Every row gives one point. A path goes straight from each point to the next, and from the last back to the first. The post is the endless flat space through its rows: a point in 2 columns, a line in 3, a plane in 4, and so on, so that a path can go around it. How many times does the path go around the post? Going back the other way cancels.

Post, 2 rows:
[[  7 -24  15]
 [-24   8 -28]]
Path, 13 rows:
[[-56 -21  31]
 [-13 -62 -11]
 [ 20 -44 -55]
 [  9  11 -29]
 [-15  76 -20]
 [  0  61 -21]
 [ 38  -3 -24]
 [-16 -25 -33]
 [-53 -33  -1]
 [-24 -31  56]
 [-17  57 -18]
 [  9  21 -17]
 [-34  21 -12]]
Times around: 0

Post:
[[  2  -6   0 -25 -10  -8  -6  30  37]
 [  6 -10  52 -14 -22  20  24 -22  23]
 [ 28 -16  26  -5 -33  70  29 -29  32]
 [-30  22  12 -27   1  17 -44  33   5]
 [ 14 -42  31  74 -28  47  29 -98  31]
 [ -6  -3 -17   8 -13 -25 -80   0 -50]
 [-27  12 -32  42  -7   2  60 -13 -17]
 [  8   9  20 -57  25  15 -15  14  22]]
Path, 22 rows:
[[  7  44  16   0  -1  35  27 -22  28]
 [-27  23   5 -65  -5 -58 -13 -17 -24]
 [ -9 -24  18   2  15  48  -4 -77 -24]
 [-43 -14  60  -8  39  17  -6 -12  35]
 [ -5 -18 -41  16 -43  79  24 -41 -15]
 [  3  38 -30  -2 -36  55 -76 -39 -30]
 [ 50  -3  21  29 -30  68  11 -64  54]
 [ 13  17   9 -46  59  14  34  23  27]
 [  3 -29  53   9  -4   4  30   8   1]
 [ 63  -1  78 -23  -4 -17  16 -17  18]
 [ 44  10  15   1 -30  66  -7 -52  -8]
 [-28  -8 -66   5  -3  52 -10  -8  54]
 [-34 -19  -4 -37   2 -74   9  48   3]
 [ -4   9  64 -13 -10  80  -4  -3 -38]
 [ 26   9  25  29   9   1 -41 -20  35]
 [ 29  29   1  15 -29  16  11 -39  21]
 [-38  22  13 -65  -3  11 -14  22  -5]
 [ -7 -35   9   0 -10 -14   6 -13 -13]
 [ 23 -42   5  15  21   7 -40  18  11]
 [-36 -29  70  -8  86 -23  48 -13  39]
 [-13 -53  40 -13   5  13  52 -53  -2]
 [-32  -2  43 -16 -26  -1  23 -55  18]]
Times around: 1

Post, 13 rows:
[[ 10  -9  48  33  16  -4  -1 -19 -34 -23  58 -26 -20  19]
 [-23 -13  -3  16  53   0   2 -24 -79  12  -3  -4 -26  15]
 [ -8  -6 -38  23  11  43 -14  -9  15 -34  44 -18 -54  30]
 [ 32  -4 -19  24 -36  64  23  -7  42  22  16  -5 -79 -14]
 [ 34  50 -33 -36 -52  52  -4 -39  48  26 -36  53  -4  43]
 [ 14  -9 -40 -11 -20  13   3 -11 -24 -15 -52  38  59 -10]
 [-24  11   2  39  17 -12  12  15 -31 -10  -6 -22 -19  33]
 [-19  30 -28 -22  11 -10  12 -16 -18   9   2  14  38 -22]
 [ 25   7  20 -20  -1  67   3  16  57 -23   7  15 -93   5]
 [-16 -14  -7  21   8   1 -23 -36  10 -21   2 -63 -27  15]
 [-11  19 -37  12  21  11   5 -26  19  22 -44  71  34 -20]
 [ 25  -1 -12  42  12 -41 -34 -15 -28 -29  24 -30 -42  14]
 [-31 -49 -38   5  44 -56  22   5 -52  43 -28  31  40   4]]
Path:
[[  65   13 -108   45  -33   -5    9    3  -14  -10   10   44    5   34]
 [  -2   62  -75  -15   -3   36   14   17  -11   25  -33   50   -3   20]
 [  39   39  -64   11  -16   22  -56  -23   16    2    0   81   18    2]
 [ -48   31   17   22   49   14  -11  -18   25    7   26   16  -30  -24]
 [ -31   69   16    1   12   70   15   48    5  -13  -68   66   -1   46]
 [ -31  -64  -56   71   34  -25    2   -3   -3   62    0    1   21   37]
 [  -6   10    5    3  -28   27   -9    9   -5  -11  -21   15   15  -35]
 [  20   36    3  -14   12   13  -30   -4  -16  -61  -13   37  -24  -27]
 [   0   54    9   24  -36  -29    0  -26   31  -39    5  -24    3   34]
 [ -48  -14   18   34   90   32   63  -34  -61   -9   13   36   36   18]
 [  75   48  -22   -9  -40   27  -38  -29   76  -48    1   -5   -4   40]
 [  41    8   -3  -25   21   -1  -32   -9  -17   -1  -14   18    4  -19]
 [   8   46   -3   25    1    8  -43  -15   -3    8  -23   31  -34   39]
 [ -22   44  -22   16   55  -26  -24   -2  -31  -10   11   68  -42   48]
 [ -25    2  -56  -62   18   12    1  -56   -1    7  -32   32  -38    9]
 [ -17   19  -21  -41   -3   -5    7  -10  -40   29  -56  113   20   16]
 [ -13   -2   37  -25   46   24   -7  -34  -22    6   38    0  -21  -93]
 [ -18  -82   10   42   29    6   -1   24    3  -33   38  -66  -30   -2]
 [ -31    1   -5  -29   43   16    5  -31    4   49   15   35   14    0]
 [  11   31   25  -15  -26   46   -1   25    8  -26   53   18  -70   26]
 [  28  -18   11    5   13   10   10  -33  -69   15   -7   31  -87   -1]
 [   1  -35  -44   57   -1    2   40  -33    1    3   51  -11  -49   -4]
 [   4   18  -34   59   46   -2   40  -23   -9   31   60   25   -2   23]
 [  -5   39  -10   -6   65  -36  -44  -34    6   38  -13    4    9   27]
 [ -10   38   17  -19    4   55  -24   -3  -24   19   25   -6  -30   73]
 [ -24   44   10  -56   11   46   -1  -13   -2   23   -8   44  -31   29]
 [  -2   25  -19   14  -10    0  -15  -36   27    6  -23   50  -29   21]
 [ -43  -29  -35   39   87  -62   40  -14  -60    0   -1   38   -4  -52]]
Times around: 3
